Every row gives one point. Each copy is the shape, with its points in the same order, turned, moved and blurred by noise. Say if it was mirrored as well.

Shape (8 x 2):
[[-71  16]
 [ 11 -14]
 [-14 -24]
 [ 31 -27]
 [ 18  62]
 [ 51 -69]
 [-26  24]
 [ 18  23]]
Copy 1, 8 rows:
[[-74 -20]
 [  2   5]
 [-20  22]
 [ 23  22]
 [ 11 -63]
 [ 48  63]
 [-30 -29]
 [ 18 -34]]
Copy 1 is: mirrored
Copy 2, 8 rows:
[[ 11 -77]
 [  0   8]
 [ 17  -3]
 [  6  31]
 [-70 -21]
 [ 29  66]
 [-20 -41]
 [-33   0]]
Copy 2 is: only turned
Copy 3:
[[-14  77]
 [ 13 -14]
 [-23   2]
 [  1 -38]
 [ 75  16]
 [-22 -79]
 [ 19  32]
 [ 44  -8]]
Copy 3 is: only turned

Shape (7 x 3):
[[-38 -60  43]
 [ -4  -3 -23]
 [-67 -12  -4]
 [-33  -4 -49]
 [-27  33  48]
 [ 27  47 -47]
 [-28  27  18]]
Copy 1 (7 x 3):
[[-72 -20  21]
 [ 21  11  27]
 [-38  43  42]
 [ 21  39  56]
 [-28  35 -39]
 [ 76  30   1]
 [-13  35 -15]]
Copy 1 is: mirrored
Copy 2:
[[ 18  -8  66]
 [-27 -18 -13]
 [-42  28  38]
 [-65 -10   0]
 [ 24  48  -5]
 [-39 -16 -74]
 [ -1  36  -4]]
Copy 2 is: only turned
Copy 3:
[[-47 -52  35]
 [-16  -7 -45]
 [-11 -78 -25]
 [-24 -32 -72]
 [ 38 -25   8]
 [ 25  45 -72]
 [ 33 -35  -8]]
Copy 3 is: mirrored

Shape:
[[ -17  -23   22  -42  -47   18]
 [  -5   26   -2   53  -15   -5]
 [  42   51   13   17   48  -72]
 [  26  -18   14  -24   -8   23]
 [  10   88   25   17   20    8]
 [ -35 -110  -30    3  -34   78]
 [  26  -16  -32  -37  -47  -11]
 [  10   54   49   15   28  -23]
 [ -29  -11  -29  -43  -12   25]
 [ -60  -52  -13  -29  -15   22]
 [  27   13  -16  -38   18   16]
 [  25   78   -3   10   24  -34]]
Copy 1, 12 rows:
[[  54  -30  -40   18    8   15]
 [ -53  -10   -8   -4   27   49]
 [-100    5  -15   -9  -12  -44]
 [  32   12  -18   -7   20   -8]
 [ -58   28    6   -2  -43   29]
 [ 101  -48   -7  -52   89   52]
 [  21  -31    0   43   41  -17]
 [ -62   17  -32  -12  -36    2]
 [  40  -52   24    0   -1   17]
 [  54  -73  -23  -24   19   33]
 [  10    1   25  -10   -7  -22]
 [ -81    6   13    8  -26   -3]]
Copy 1 is: mirrored
Copy 2, 12 rows:
[[-19  27 -22  30 -18  50]
 [-19 -41  -1 -31  24  16]
 [-53 -80 -36 -26 -37 -60]
 [-26  11  13  19 -37   8]
 [-54 -90  15  29   1  -4]
 [ 72  91  38  12   5  43]
 [-46  42 -19  19   3  -3]
 [-37 -83 -14   1 -43  -1]
 [  7  14  -3  59   5  13]
 [ 46  34 -23  38  -4  34]
 [-29  -1  15  40 -22 -28]
 [-65 -82 -20  11   3 -42]]
Copy 2 is: mirrored
Copy 3:
[[ -11   15  -11   30  -20  -74]
 [   0   33   -2  -28   49  -12]
 [  10    8   76    4   29   70]
 [  19    2   -3   51  -13  -20]
 [  49   55   54    6   55    5]
 [  23  -44 -114  -19  -51  -82]
 [ -20   36  -15   30  -48   -3]
 [  30   13   62   17   48    8]
 [  31   12   -7   -5  -58  -46]
 [   1  -28   -9  -13  -53  -72]
 [  54   26   13   28  -35    2]
 [  24   50   61  -15   23   33]]
Copy 3 is: mirrored
Copy 4 (12 x 6):
[[ 17  15  31  72  50  18]
 [  1 -24  46  -8 -25  19]
 [-70  -9 -33  -6 -53  54]
 [ 15 -19 -13  47  31  15]
 [-35   1   6 -54  17  50]
 [ 94 -21  32  82  29 -81]
 [-30 -42  25  79  32  10]
 [-21  18  -9 -25 -12  60]
 [-10   3  20  44  51 -34]
 [ 23  30  33  66  24 -49]
 [-29 -23 -25  28  44   2]
 [-65 -16  -4 -29  -6  45]]
Copy 4 is: mirrored
